Each row of a before or after table is a point. The points were changed in one or more steps. Then noise was added and the rows were shuffled. The steps act on how far a point lies along the listed directions, d1 being the first. Name the steps. A step turns or swaps two directions, mirrors them in a line or flattens them onto one, adds a multiple of one to another, or multiplies one. Angles are multiples of 10 degrees, from the lower direction toward the higher: turns from -170 to 170, lines from 10 to 170 but not 90. Use the fewest steps. Two steps may share a direction if one is a turn and the other turns, adds or multiplies; they go together, in the order done. Otherwise the lowest direction goes first.

Directions:
(1): [-32 -22 -28]
(2): [ 15  25 -38]
(3): [-32  35  10]
Before, 9 rows:
[[  8  72 -10]
 [ 24   5  -2]
 [-10 -43  17]
 [ -9 -30  18]
 [ -8  15  -1]
 [-41 -29  10]
 [ -6  64  25]
 [  5 -11 -16]
 [-19 -55  -4]]
After:
[[ 67  25 -16]
 [-14   1 -12]
 [-27 -19  19]
 [-19 -46   4]
 [ 15  -5  -3]
 [-35 -21  21]
 [  0  26   4]
 [ 69   8  18]
 [-48 -28  -1]]
Steps: mirror d1 and d3 in the line at 170 degrees

Directions:
(1): [  8 -67  -2 -11  -4   0]
(2): [  0  -7 -44  37  30  19]
Before:
[[-12   1  17 -47 -24 -25]
 [ 10 -17 -62  46  62  36]
 [ -1   5  39 -37 -25 -15]
 [  6 -31  20 -20 -31 -24]
 [  1  83  20  24   5   5]
 [  4 -30  29 -45 -25  -8]
 [ -9 -29  20 -23  -6  -6]
 [-14 -14  43 -14 -15 -10]
 [  2 -26  29 -48 -23 -19]
 [  1  37  -6  17  -7 -10]
 [  0  29 -57  58  29  25]
 [  3 -30  -1  -1  -2   1]]
After, 12 rows:
[[ 13 -21 -40  55  40  32]
 [-18  54 -19  -6   7  -7]
 [  0   7  18 -14 -16  -6]
 [  7 -14 -29  24   4   1]
 [-15  31  23 -14  -4  -6]
 [ 17 -92 -21   5  -6   9]
 [-21  42  21  20   4   1]
 [ -7  63  17 -15  -9   1]
 [ -7  58  -6  11  10   4]
 [-12  66   9 -16  -1  -5]
 [ -5  47  16   1 -21 -20]
 [ 20 -95  20 -41   0   0]]
Steps: turn d1 and d2 by -100 degrees

Directions:
(1): [ 62  -3 -19  11   3   2 -35  26]
(2): [  0 -18   8   0 -15  69  18  22]
(3): [  0  20 -32  21 -57 -14  26  14]
(4): [ 17 -11 -34 -40  26  -8  47   9]
Before:
[[ 20  15 -28 -18 -21 -30  31   4]
 [-14 -26  52 -14  44   9 -56 -19]
 [ 20 -27  -1 -27   8  67  -6   8]
 [ 26  17  11  27 -24 -41 -58  10]
 [  4  -8 -22   1 -23  16  23  26]
 [-11  11 -13  28 -31  -5  -7  20]
 [ 10  -3  -5   4  -1  10  23  -1]
 [ 17  13 -40 -22 -10 -14  22  -1]]
After, 8 rows:
[[  9 -28   1 -28  37  19   8  14]
 [ 29 -16 -23 -50   6  31  60  23]
 [ 26 -13 -42 -51  14  26  45  13]
 [-22  25  11  38 -42 -74 -55 -20]
 [-17  -7  24  26  -7  40 -33  18]
 [ 14  15  33  57 -75  25 -65  30]
 [ 25  -7 -14 -42  46 -36 -29 -22]
 [ 11  -7  -2 -10  25   4  20  -5]]
Steps: turn d2 and d3 by -110 degrees; multiply d4 by 2

Directions:
(1): [ 14 -13  50   3 -13 -15  32  38 -35]
(2): [ -7  24  17 -58 -20  47   5   3   5]
Before (11 x 9):
[[  4  -8   2  36  15 -31   4   3 -17]
 [ 14 -35  10  56   9 -39   7  -6 -22]
 [ 21 -31  26  51  -5 -46   8  22 -18]
 [  8 -12  -3  33   8 -27   9  20 -26]
 [  0  13  58 -54 -26  32  25  26  -8]
 [ 13 -16  32  59  12 -55  12   8 -33]
 [ 11 -33  -2  34  14 -51   4  17 -26]
 [ 15  -6  16  40  25 -61   4  14 -29]
 [  8 -11  -4  24   2 -34   0   4  -5]
 [  7 -25  34  43  -8 -46   7  19 -22]
 [  4  24  37 -87 -36  58  19  12  -5]]
After, 11 rows:
[[ -3 -22  -7  56   7 -48 -18 -11   4]
 [ 10 -25 -20  61   9 -44 -20 -10  13]
 [ 22  -7  72 -41 -34  10  45  45 -44]
 [  5   3 -26  40  37 -51 -23 -15  -2]
 [  0  -5 -24  16   7 -24 -12 -12  10]
 [ 16 -13  69  -5 -17 -15  37  42 -27]
 [ -1  -1 -24  32  19 -20 -13 -17   1]
 [  3 -24 -29  53  19 -26 -19 -36   8]
 [  3  -7 -31  35  16 -23  -9  -1 -11]
 [  0 -25 -41  33  23 -39 -20 -13   1]
 [  3  -9 -19  67  27 -49 -20 -25  -2]]
Steps: turn d1 and d2 by -50 degrees

Directions:
(1): [-14 -11 -26  -2 -27   2  38  43 -11  40 -25 -44]
(2): [-41  -2  -5 -32  53 -16  14  -7  25 -13 -49  -1]
Before (12 x 12):
[[  1  -7   0  19 -14   3   4   2   1   5   3   1]
 [  7   1   2   5  -4   0  -2  -9   0  -1  16  14]
 [-18   6  -1 -10  34 -11   3  -1   8  -5 -17   5]
 [  5   7   2   4  -1   1  -2   5  -4 -11   5   0]
 [-21 -11  -4 -12  21  -8   9  10   0  -8 -24  -2]
 [  5   6  -2   6   4  -2 -12   4  -1  -2   3   8]
 [ 25  13  10  21 -26  16 -20  -7 -13 -10  43  13]
 [ -8   2   0 -15  12  -8   7  -5  11   4 -22  -9]
 [ -5   2   0 -10  18  -2  -1 -12  21 -11  -6   8]
 [-29  -4  -5 -16  22 -10   9   2   0  -9 -19  -6]
 [ 39  11  23  25 -27  15 -41 -21  -4 -15  43  33]
 [ -8  -5   4 -11  28  -6   8  -4  10 -15 -17   1]]
After, 12 rows:
[[-47   4  -6 -33  70 -22  15  -2  25 -12 -51   0]
 [-55  -5  -8 -38  60 -22  17  -4  17 -21 -51  -2]
 [-28   1  -2 -30  39 -16  12 -11  24  -5 -44  -8]
 [  8   5  -3   8   0  -2 -10   7  -6   3   7   5]
 [-45 -12  -4 -32  56 -18  14   2  15 -18 -55   1]
 [ 63  10  10  52 -84  32 -27   9 -38  10  85   5]
 [  9   7   1   8  -8   2  -3   6  -8  -7  11  -1]
 [-34  -6  -1 -30  57 -16  17  -6  24 -20 -48  -3]
 [ 15   0   1  14 -18   3  -1  -5  -7   6  25  10]
 [ 76   9  18  59 -97  33 -41   2 -34  14  86  18]
 [ 11  -5   3  25 -27   7  -1   0  -5   6  17   3]
 [-22   0  -5 -23  37  -8  10  -9  30 -10 -29   4]]
Steps: multiply d1 by 0.4; multiply d2 by 2.5

Directions:
(1): [ 20 -24 -14 -35  29  12  -5  -3 -11 -10   3 -22 -80 -19]
(2): [-52   9   4  27  17  14  36  21  33  -6 -10 -28 -30  47]
(3): [-17  33   7 -22  15 -16   2   2  54  13 -39  -1   1 -61]
(4): [ 18 -18   8  52  32 -28 -24  -6  47 -19  43  22 -11  -9]
(5): [ 25 -44  -7   5  30 -13  58  29  -3  25   5 -28  33 -19]
(6): [ 23  -9  56  11   6  39 -39  54   2  22 -22  -1  -2   3]
Before (9 x 14):
[[ -3  22 -38  -9 -29 -34  32 -15   1  10   2  19  38 -19]
 [ 11  40 -15 -35 -38   8  29  -4 -25  28 -37 -12  44 -28]
 [  8 -21  19  52   4  13   0  30  23   1   4   9  -9  32]
 [  0  12 -24  22 -18 -12  22   6  16  -5   1  21  60  17]
 [ 11 -50 -16  34  15  18   5  -1 -20 -16  31  11 -18  41]
 [-19  36  22 -25 -64  51 -59  -7 -60   6 -36  13 -35  56]
 [-17  27 -23 -43 -23 -17   8  -7 -13  -3 -36  16   1 -23]
 [ 19  19  16 -39 -32  43 -76 -22 -25  20 -21  20   6  -1]
 [ 10  18 -17 -39 -21 -29  25 -20 -24  35 -33   2  80 -51]]
After (9 x 14):
[[  6 -13  18  51  -3  15 -14  21  26  -5  -1  15 -13  34]
 [  8 -46 -14  33  11  19  -2  -6 -19 -20  29  17 -25  42]
 [ 26   7  16 -36 -28  40 -66 -17 -23  25 -21  14  12  -1]
 [ -9  18 -25 -46 -12 -25  20   4 -13   1 -31  10   8 -26]
 [-11  20  20 -22 -52  49 -35   3 -58  17 -31   0 -21  51]
 [ 22  24 -19 -30 -26   4  54   8 -26  36 -35 -23  58 -36]
 [  2  19 -39 -12 -25 -35  34  -8   2  10  -1  17  40 -20]
 [ 16   6 -17 -39 -13 -34  44 -13 -24  39 -33  -5  91 -57]
 [ -1  15 -24  24 -17 -12  18   7  19  -4   0  21  60  19]]
Steps: add -0.5 times d4 to d5

Directions:
(1): [ 42  11 -28 -16  44  -1  -4  43 -21 -10   1  -7  31  50  42  26  26   9]
(2): [ 25 -55  -4  43  -4 -14  20  15  20  -9 -32 -32 -36  12 -30  22  28  39]
(3): [ -8   5  27 -78 -10 -40  -7  12 -12 -23 -19 -18  -2 -31  -4  -4  19  49]
(4): [  9  -8  30  35   1 -58 -55 -16 -26   9 -23  33 -17  -2  35  -8  27 -17]
(5): [  6 -40 -33 -34   5  -7   0   1 -17 -29 -15  36 -37 -14   0  51 -44 -36]
(6): [ 25 -12  46   4  32 -29  29  -3  -1 -11  49 -56  -9 -23  18   4 -17 -39]
Before, 9 rows:
[[ 12 -18  -3 -27  32  22  13  23  -8  -8  14 -27   0  18  26  22 -17 -21]
 [ -9  -7  12   2 -11   8  -1 -20   1  12  13  10  14 -16  -3 -15   3   6]
 [ -4  -2  18  15   3 -16   2   4   4  14 -10 -39 -15 -21 -14 -14   3  22]
 [ 29 -33  33 -29  51 -37   4  -5 -23 -34  40 -36 -55 -38  26  28 -50 -69]
 [ 33   5  -8 -11  46  -9  -4  32 -17 -10  -4   0  16  20  41  23  22 -10]
 [ 25 -27  26  55 -19  -8  10 -20  13  22  -7 -21 -19   2 -23   5  36  47]
 [ 16   6 -28 -33   7  95  94  16  34 -25  59 -47  20   1 -56  22 -53 -18]
 [ 13 -45  -6 -35  -2 -25   0  -1 -22 -45   0  30 -49 -19   3  39 -50 -54]
 [ 32 -19   4  57  25  22  28  -1  21  -4  54 -46 -20  12  16  -2   5 -33]]
After, 9 rows:
[[ 31 -40  25 -21  53 -27  13  -6 -15 -34  40 -42 -54 -35  21  32 -55 -67]
 [  9 -21   6 -32  31   7   5  26 -10  -9   3 -25  -4  12  30  21  -8 -13]
 [ -4 -13  11   7 -10   7   3 -20   4  12   8   7  13 -12  -9  -9   6  13]
 [ 14 -43 -13 -28  -4 -14   9  -1 -16 -43   0  28 -50 -15  -2  41 -55 -56]
 [-11  12  15   9   5  -3   3   0   3  19   0 -32  -4 -18 -11 -19 -11   8]
 [  7  12  28  26 -16   5  -5 -34  -2  29  19   1   4  -3  -5 -11  15  16]
 [ 15   2  20 -75   1  13  46  15   5 -38  23 -38   2 -29 -34  12 -16  15]
 [ 24  -8  23  23  23 -10   2  -5   0  -8  49 -34 -15  -3  34 -13  15 -30]
 [ 34   3 -12  -6  45  -2   1  32 -11 -11  -1  -2  14  24  39  23  22 -12]]
Steps: multiply d2 by 0; flatten d3 and d4 onto the line at 130 degrees

Directions:
(1): [  1  18   0   0 -42 -28 -37  40  -2  20  22  38  24 -31  16 -29  -8 -24
   4   3 -75  24 -27  18]
(2): [ 26  -2  -3   5  -6  -2  -2 -19  33 -65 -41   9  -3 -42 -21 -11 -51   6
 -18  -7 -35  12  58 -20]
(3): [-53  53  24   2  25  17 -45 -17  12   8   2  -6  -7 -70   6  -4  -1  13
  12  47  28  -4  -6 -24]
(4): [-21 -22  51  31  46  29  29  21   7   7  -7 -13  -4 -25 -51 -20  37 -33
  29 -25 -38  -3   9  23]
(5): [-33  35   8   0 -41  -4  18  28  31 -14  31  -1 -29  24  24 -20  23   9
  32 -15  23  37  70  16]
Before, 8 rows:
[[ 25 -21 -21 -11   0  -5  18 -16  -3 -15 -10  -1   6  44  19  27 -10  14
  -19 -15  24 -22  16   3]
 [ -9  13 -13 -18 -28 -11  13   5   3  -4  12   1 -10  44  23  -1  -4   3
    2 -10  36  11  30  -5]
 [-15  47   6  -6 -49 -20 -44  49  11   8  46  38  25 -43  29 -32   1  -3
   14   8 -80  40 -21  24]
 [  7   6 -21  -3   0  -3  -2  -7  -7  -3  -8  -5 -15  26  12  21   4  16
  -12  12  42   0  -1 -11]
 [ 18 -12 -13   5  -1  11  23 -20   9 -23   3  -3  -6  37  -7   6 -12  16
  -14 -14  20   3  17   1]
 [  1  -1  -1 -18   5   8   7 -24  -1 -17  -8 -24 -19  17   3  19   1  24
  -21   1  45  -8  15  -6]
 [  5   1   0   3 -19   2  11   7  15 -16 -14   1   3  -4   4  -8 -15   6
   18   7   8  17  33 -12]
 [-15 -20  25  12  23  18  27  26  -2   1   9 -10 -21   9 -16 -13  33 -19
   11 -17 -22  10  -1  25]]
After (8 x 24):
[[ -6 -28  22  13  36  17  19  16 -11   4  -2  -8 -14  -1 -26  -8  27 -22
    1 -12 -28  -2 -22  18]
 [ 26 -20 -24 -20  -9 -10  14  -7 -18   1  -7   4   8  49   5  14 -17  -5
  -21 -11  15 -10  -8 -10]
 [ 25 -20  -7   3 -14  -2  18   4   3 -14 -21   6  12   8  -4  -1 -22   1
    7   1  -3   6  17 -10]
 [  9   3 -21  -4   0  -4  -3  -8  -8   0 -10  -6 -14  28  10  23   5  15
  -14  10  41  -2  -3 -12]
 [  6  -8   0 -18   3   7  10 -26  -1 -17  -9 -26 -19  22   2  21   0  22
  -22  -4  42  -9  12  -3]
 [ 18 -13 -12   4  21  14   7 -34  -1 -16  -6  -7   4  14 -13  12 -18  18
  -26   1  15 -14  -8 -10]
 [ 12 -11 -13 -11  24   4  -8 -34  -8  -9 -20  -4  10   5  14  30 -20  15
  -25  13  27 -36 -10 -13]
 [ 13  19  -7  -7 -59 -28 -24  58   4   6  44  41  31 -13  25 -30   0  -8
    7 -14 -96  40 -21  34]]
Steps: turn d3 and d5 by 90 degrees
